Each row of a before or after table is a point. One or more steps were done to the points. Then noise was added and the rows were shuffled. The steps act on columns, c1 being the first. Name the steps. A step turns or swaps two columns, mirrors them in a line or flattens them onto one, adds a multiple of one to another, or multiplies or shifts one. Angles are multiples of 10 degrees, from the lower column toward the higher: turns from -170 to 170, lines from 10 to 170 but not 90. Use the fewest steps. Two steps may share a column if one is a turn and the other turns, adds or multiplies; they go together, in the order done. Otherwise the lowest column goes first.

Before (8 x 2):
-0.19,0.32
-0.02,-0.33
0.07,-0.32
0.09,-0.06
-0.03,0.33
0.08,-0.32
-0.51,-0.20
0.06,-0.08
After, 8 rows:
-1.13,-0.50
-0.53,-0.80
-0.51,-0.82
-0.64,-0.82
-0.53,-0.20
-0.65,0.83
-0.80,0.81
-0.51,-0.17
Steps: shift c1 by -0.60; multiply c2 by 2.5

Before, 10 rows:
0.38,0.13,-0.09,-0.24,0.20,0.61
0.08,0.39,0.12,0.45,0.31,0.47
-0.27,-0.32,0.46,-0.08,-0.61,-0.12
0.45,0.39,-0.08,0.14,-0.12,-0.37
0.11,-0.03,0.61,0.17,-0.41,-0.57
-0.02,0.03,-0.06,0.12,0.38,0.20
-0.25,-0.17,-0.08,0.15,0.01,0.33
0.35,-0.17,0.13,0.31,0.10,0.13
0.45,0.03,0.37,-0.24,-0.04,-0.10
0.69,0.36,-0.19,0.37,0.24,0.45
After:
0.16,-0.32,1.39,0.26,-0.61,-0.12
0.09,0.02,-0.17,-0.09,0.39,0.21
-0.07,-0.18,0.39,-0.46,0.12,0.13
-0.30,0.35,-0.58,-0.73,0.24,0.43
0.24,0.40,0.37,-0.41,0.29,0.47
0.29,-0.17,-0.22,0.04,0.02,0.35
0.02,-0.03,1.83,-0.21,-0.41,-0.57
-0.49,0.03,1.11,-0.11,-0.03,-0.11
-0.26,0.40,-0.24,-0.40,-0.11,-0.37
-0.46,0.13,-0.28,-0.06,0.19,0.61
Steps: turn c1 and c4 by -140 degrees; multiply c3 by 3

Before (13 x 9):
0.70,-0.34,-0.07,-0.19,-0.10,0.24,0.03,-0.81,0.13
0.03,0.04,0.09,-0.42,-2.56,-0.65,-0.16,0.14,0.32
0.01,-0.69,0.24,-0.16,0.33,-0.14,0.02,-0.13,-0.17
0.02,0.14,-0.91,0.16,0.40,0.18,0.35,0.11,0.11
-0.11,0.28,-0.58,-0.02,0.37,-0.07,0.06,-0.20,0.12
0.01,0.16,0.20,-0.17,0.31,-0.03,0.22,-0.51,0.53
0.40,0.26,0.01,-0.05,0.11,0.14,-0.15,0.21,0.39
0.41,-0.05,0.01,0.34,0.28,-0.35,0.22,0.14,0.24
0.13,-0.63,-0.03,0.25,-0.13,0.11,-0.62,-0.76,0.54
0.12,-0.24,-0.16,-0.29,0.17,0.39,0.11,0.10,0.50
-0.06,0.16,0.06,0.28,-0.37,0.39,0.31,0.03,0.15
0.23,0.30,0.22,0.21,0.33,0.47,0.18,-0.25,0.13
0.17,-0.01,-0.20,-0.12,0.25,0.18,-0.63,-0.44,-0.06
After, 13 rows:
-0.07,0.07,-0.89,0.17,0.41,0.16,0.32,0.13,0.08
0.16,0.03,-0.18,-0.07,0.34,0.15,-0.64,-0.43,0.07
0.59,0.02,-0.01,-0.21,0.06,0.26,0.06,-0.80,0.43
0.00,0.28,0.01,-0.11,0.06,0.18,-0.12,0.24,0.54
0.16,-0.65,-0.02,0.28,0.02,0.09,-0.60,-0.79,0.57
-0.31,0.17,-0.58,-0.04,0.44,-0.09,0.03,-0.17,0.02
-0.18,0.13,0.04,0.32,-0.40,0.39,0.29,0.00,0.08
0.24,0.09,0.02,0.34,0.24,-0.36,0.19,0.25,0.45
-0.02,0.34,0.25,0.21,0.37,0.47,0.18,-0.16,0.22
-0.11,0.00,0.12,-0.44,-2.53,-0.65,-0.15,-0.30,0.26
-0.29,0.01,0.19,-0.12,0.33,-0.03,0.17,-0.48,0.41
-0.02,-0.28,-0.16,-0.31,0.16,0.39,0.11,0.10,0.52
0.41,-0.56,0.27,-0.15,0.36,-0.11,0.05,-0.10,-0.15
Steps: turn c1 and c9 by 30 degrees; turn c1 and c2 by 30 degrees; turn c5 and c8 by 10 degrees

Before (13 x 14):
0.33,-0.39,-0.20,0.04,-0.08,-0.21,0.06,-0.01,-0.44,-0.25,-0.26,-0.76,0.08,-0.14
0.42,0.51,-0.27,0.74,-0.30,0.13,-0.54,-0.08,0.73,-0.28,-0.70,-0.33,0.27,0.13
-0.14,0.00,0.60,0.14,0.18,0.14,0.39,-0.49,0.08,0.01,0.18,-0.28,0.01,0.49
-0.16,0.29,-0.66,0.72,-0.45,-0.35,-0.40,-0.55,0.41,-0.09,-0.37,-0.57,0.54,-0.03
0.22,-0.57,-0.32,-0.01,0.52,0.04,-0.28,-0.56,0.20,0.18,0.10,-0.29,-0.35,0.14
-0.05,0.34,-0.32,0.21,-0.20,-0.24,-0.49,-0.09,0.48,-0.58,-0.52,-0.28,0.84,0.59
0.17,-0.01,-0.27,-0.40,0.31,-0.41,-0.05,-0.59,0.17,0.00,-0.08,-0.79,-0.88,-0.01
-0.33,-0.74,0.30,0.18,-0.09,-0.02,-0.22,-0.06,-0.37,-0.37,0.12,-0.81,-0.54,0.45
0.02,0.34,-0.14,0.76,-0.18,-0.53,-0.43,0.30,0.45,0.21,-0.33,-0.64,0.78,0.58
0.44,0.09,-0.52,0.48,-0.69,-0.69,-0.24,-0.15,1.10,-0.25,-0.39,-0.30,0.56,0.07
-0.08,-0.26,-0.05,-0.06,0.58,-0.16,-0.08,-0.23,0.33,-0.36,0.26,-0.63,-0.44,-0.50
-0.26,-0.18,0.39,-0.21,-0.27,0.08,-0.48,0.03,-0.36,0.15,0.20,-0.35,-0.09,0.13
-0.35,-0.23,-0.40,-0.08,0.28,-0.12,0.35,-0.16,0.52,0.19,-0.38,-0.24,-0.44,-0.06
After:
0.33,-0.21,-0.41,-0.10,0.29,-0.10,-0.05,-0.15,0.40,-0.43,-0.39,-0.25,-0.46,-0.06
-0.73,-0.55,-0.33,-0.03,0.51,0.03,0.10,-0.59,0.24,-0.14,0.11,-0.29,-0.36,0.15
-0.09,0.33,-0.11,0.74,-0.20,-0.56,0.33,0.31,0.36,-0.34,-0.33,-0.63,0.77,0.58
-0.23,-0.15,0.34,-0.24,-0.29,0.06,0.52,0.00,0.03,0.39,0.19,-0.34,-0.12,0.16
-0.30,0.50,-0.24,0.73,-0.31,0.11,0.15,-0.09,0.01,-0.79,-0.70,-0.31,0.27,0.14
-0.45,-0.78,0.32,0.15,-0.09,-0.03,0.37,-0.04,-0.47,0.18,0.13,-0.77,-0.53,0.43
-0.17,-0.29,0.00,-0.05,0.57,-0.18,0.10,-0.25,-0.22,-0.42,0.25,-0.65,-0.49,-0.52
-0.17,0.00,-0.29,-0.37,0.29,-0.41,-0.04,-0.59,0.02,-0.16,-0.09,-0.79,-0.89,0.01
0.07,0.29,-0.65,0.70,-0.43,-0.36,0.39,-0.53,0.04,-0.40,-0.33,-0.54,0.53,-0.05
-0.49,-0.39,-0.20,0.02,-0.08,-0.21,-0.23,0.01,-0.37,0.35,-0.23,-0.75,0.07,-0.09
0.34,0.01,0.60,0.15,0.19,0.15,-0.20,-0.50,0.04,-0.10,0.20,-0.28,0.00,0.52
-0.06,0.35,-0.30,0.20,-0.20,-0.27,0.42,-0.08,-0.38,-0.65,-0.53,-0.26,0.81,0.58
-0.41,0.08,-0.54,0.48,-0.70,-0.68,-0.12,-0.16,0.12,-1.11,-0.39,-0.29,0.57,0.07
Steps: turn c1 and c7 by -140 degrees; add 0.7 times c2 to c1; turn c9 and c10 by -70 degrees
